Each point is reached from the start by the listed moves, each made once or not at all, plus a little noise. Say if it took an odd or an even number of moves. Then give how often each move was made.

Moves:
(1): [ 0.37 -0.25  0.09 -0.12  0.18]
(2): [0.28 0.57 0.19 0.06 0.17]
Start: [ 0.19 -0.70 -0.38  0.13  0.21]
Points:
[ 0.82 -0.41 -0.14  0.03  0.56] => even (1, 1)
[ 0.25 -0.69 -0.49  0.15  0.24] => even (0, 0)
[ 0.52 -0.96 -0.27 -0.04  0.42] => odd (1, 0)

Moves:
(1): [ 0.19 -0.53 -0.10  0.21  0.17  0.22]
(2): [ 0.30  0.16 -0.61  0.17 -0.02 -0.17]
(3): [ 0.41  0.44  0.50 -0.33 -0.11 -0.01]
(4): [-0.03 -0.32  0.09  0.35  0.34 -0.63]
(5): [ 0.06  0.35 -0.52 -0.15  0.73 -0.08]
(6): [-0.14 -0.01  0.36  0.67 -0.18  0.24]
Start: [ 0.14 -0.17  0.25 -0.17  0.12  0.17]
Points:
[ 0.73  0.45  0.50  0.33 -0.22  0.26] => odd (0, 1, 1, 0, 0, 1)
[ 0.48 -0.89  0.01  1.24  0.48 -0.14] => even (1, 1, 0, 1, 0, 1)
[ 0.41 -0.33 -0.35 -0.14  1.05  0.28] => even (1, 0, 0, 0, 1, 0)

Moves:
(1): [ 0.38  0.39 -0.18 -0.31 -0.22  0.33 -0.15 -0.16  0.37  0.10 -0.06 -0.24
  0.07]
(2): [ 0.45  0.43 -0.07  0.30 -0.18 -0.05 -0.01 -0.02 -0.27  0.38  0.32 -0.03
 -0.24]
(3): [-0.02  0.07  0.13  0.06  0.02 -0.01  0.03 -0.24 -0.02 -0.36  0.31 -0.36
  0.26]
(4): [-0.03  0.35 -0.14  0.09 -0.16 -0.34 -0.02  0.04 -0.12 -0.19 -0.23 -0.38
  0.01]
(5): [ 0.26 -0.03 -0.12 -0.28 -0.03  0.02 -0.20  0.25  0.13 -0.08 -0.04  0.01
  0.19]
(6): [-0.14 -0.06 -0.29  0.31 -0.01  0.18  0.03 -0.13  0.06  0.49 -0.10 -0.18
  0.55]
(7): [-0.04 -0.08 -0.40 -0.05 -0.34 -0.09  0.09 -0.21 -0.26 -0.02 -0.01  0.25
  0.27]
(8): [-0.16 -0.03 -0.05  0.04 -0.09  0.28  0.31  0.30 -0.03 -0.26 -0.18  0.03
 -0.02]
(9): [-0.30  0.08 -0.02 -0.47  0.18 -0.37  0.20  0.04  0.34  0.14  0.21  0.00
 -0.14]
(10): [-0.02  0.08  0.21  0.06  0.19 -0.10  0.37  0.00  0.06  0.18 -0.24  0.23
 -0.01]
(11): [ 0.09 -0.05 -0.14  0.80  0.14 -0.12 -0.06 -0.18  0.28 -0.15  0.14  0.29
 -0.03]
(12): [ 0.12  0.47 -0.15 -0.09  0.21  0.32 -0.04 -0.17 -0.34  0.02  0.01  0.35
  0.07]
Start: [ 0.22 -0.08  0.10  0.04 -0.10 -0.30 -0.28  0.04  0.11 -0.29  0.06 -0.28
  0.21]
Points:
[ 0.95  1.26 -0.79 -0.38 -0.30 -0.06  0.01 -0.59  0.21  0.56  0.45 -0.21
  1.24] => odd (1, 1, 1, 0, 1, 1, 1, 0, 1, 1, 0, 1)
[ 0.39  0.83 -0.53  0.69 -0.28  0.22  0.51 -0.47 -0.70  0.14  0.14  0.02
  1.08] => odd (0, 1, 1, 0, 0, 1, 1, 1, 0, 1, 0, 1)
[ 1.00  1.30 -0.58  0.41  0.20 -0.09 -0.07 -0.58  0.71  0.38  0.58 -0.18
  0.98] => odd (1, 1, 1, 0, 1, 1, 0, 0, 1, 1, 1, 1)
[ 1.05  0.66 -0.87  0.06 -0.55 -0.60 -0.43 -0.20  0.70  0.11  0.59 -0.03
  0.31] => even (1, 1, 0, 0, 1, 0, 1, 0, 1, 0, 1, 0)
[ 0.88  0.99 -0.92  1.25 -0.69 -0.49 -0.02 -0.63  0.25  0.48 -0.13 -0.31
  0.84] => odd (1, 1, 0, 1, 0, 1, 1, 0, 0, 1, 1, 0)
[ 0.93  0.62 -0.92  0.12 -0.96  0.39 -0.22 -0.17  0.11 -0.05  0.27 -0.79
  1.29] => odd (1, 1, 1, 0, 1, 1, 1, 1, 0, 0, 0, 0)
[ 0.84  0.83 -0.40  0.27  0.21 -0.48 -0.40 -0.06  0.22  0.04  0.72  0.37
  0.09] => odd (0, 1, 0, 0, 1, 0, 0, 0, 1, 0, 1, 1)
[ 0.34  1.02  0.09 -0.66  0.28 -0.11  0.15 -0.49  0.55 -0.22  0.27 -0.29
  0.49] => odd (1, 0, 1, 0, 0, 0, 0, 0, 1, 1, 0, 1)
